Each row is a point. Examples show where two turns around zero, p and q, send a point. Where does a point land after both, in the order given? Backwards means that the second turn is done in reverse. Each puzzle has new turns, and all numbers are rounded.

Turn p:
[ 1.41 -0.42] -> [ 1.10 -0.98]
[-3.15 -0.67] -> [-3.14  0.73]
[1.74 1.09] -> [2.04 0.25]
Turn q:
[-2.43  1.20] -> [ 0.56 -2.65]
[-2.07  0.86] -> [ 0.61 -2.16]
[ 2.96 -1.01] -> [-1.04  2.95]
[0.76 0.90] -> [-1.18  0.04]
[ 0.78 -1.95] -> [1.05 1.82]
Where do these land?
p, then q: [-0.56  2.05] -> [-1.87 -1.01]
p, then q: [-0.61  0.27] -> [-0.12 -0.66]
p, then q: [-0.14  1.07] -> [-1.01 -0.38]
p, then q: [-0.77 -4.05] -> [4.12 0.17]
q, then p: [2.09 0.65] -> [-1.11  1.89]

Turn p:
[-1.62  0.34  1.31] -> [-0.04  0.30  2.09]
[-0.86 -1.85  0.42] -> [ 0.00 -1.88  0.90]
[ 5.36  0.17 -2.22] -> [ 1.60  0.45 -5.56]
[-0.78  0.93 -1.06] -> [-1.41  0.77 -0.04]
[-1.63  0.48  0.10] -> [-0.99  0.35  1.34]
[-0.47 -0.07  1.45] -> [0.84 0.00 1.28]
Turn q:
[-0.17  2.79  2.57] -> [-0.16  2.69 -2.68]
[-0.28 -0.01  1.48] -> [-0.46 -0.03 -1.43]
[-0.77 -1.65 -3.36] -> [ 1.67 -1.97  2.82]
[-0.23 -2.09 -1.55] -> [ 0.24 -2.12  1.51]
[1.45 0.97 0.86] -> [-1.29  1.44 -0.22]
Where do these land?
q, then p: [ 0.56 -0.52 -1.81] -> [ 1.66 -0.21  1.03]
p, then q: [-3.67 -1.37  1.91] -> [-1.81 -1.46 -3.68]
q, then p: [ 0.62  1.32 -1.07] -> [0.92 1.51 0.39]
q, then p: [2.48 0.57 0.97] -> [-1.46  1.22  1.95]

Turn p:
[ 0.66  1.67 -0.65  0.13] -> [-0.98 -1.31  0.99  0.04]
[-1.50  1.32  0.56  1.02] -> [ 0.50 -1.95 -1.06 -0.42]
[0.06 1.29 2.97 1.12] -> [ 0.76 -1.22 -0.32 -3.09]
[-1.11 -0.78 -1.94 -0.71] -> [-0.33  0.42 -0.74  2.30]
[-1.54 -1.42 -1.02  1.35] -> [ 1.92 -0.07 -0.81  1.70]
[ 0.55 -1.58  0.64  2.28] -> [ 2.71  0.44  0.86 -0.38]
[ 2.87 -0.51 -0.56 -5.20] -> [-4.58  3.70  1.07 -0.13]
Turn q:
[-1.41 -3.94 -0.47 -1.01] -> [ 2.61 -1.95 -1.98 -2.06]
[ 1.85  0.95 -0.57  1.42] -> [-0.19  0.02  2.27  1.21]
[-0.25  3.06 -1.85  0.20] -> [-3.34 -0.48  1.13  0.50]
[ 1.28  1.85  0.46 -0.79] -> [-1.09  0.73  0.02  2.04]
[-1.46 -1.92  2.44  0.17] -> [ 2.01  1.68 -1.45 -1.68]
Where do these land?
p, then q: [-0.94  1.67 -2.01  3.07] -> [ 3.92 -0.11  1.23 -0.48]
q, then p: [-1.37 -1.54  0.29 -1.04] -> [-1.20  0.95  0.84  1.54]
p, then q backwards: [ 2.56 -1.64  0.90 -1.06] -> [-0.74  1.12  1.77  2.50]
p, then q backwards: [ 1.77 -0.55  2.05  0.98] -> [-1.10 -1.23  0.50  2.38]
p, then q: [-2.02  2.05 -1.22 -1.96] -> [-0.10 -1.61  0.31 -3.31]
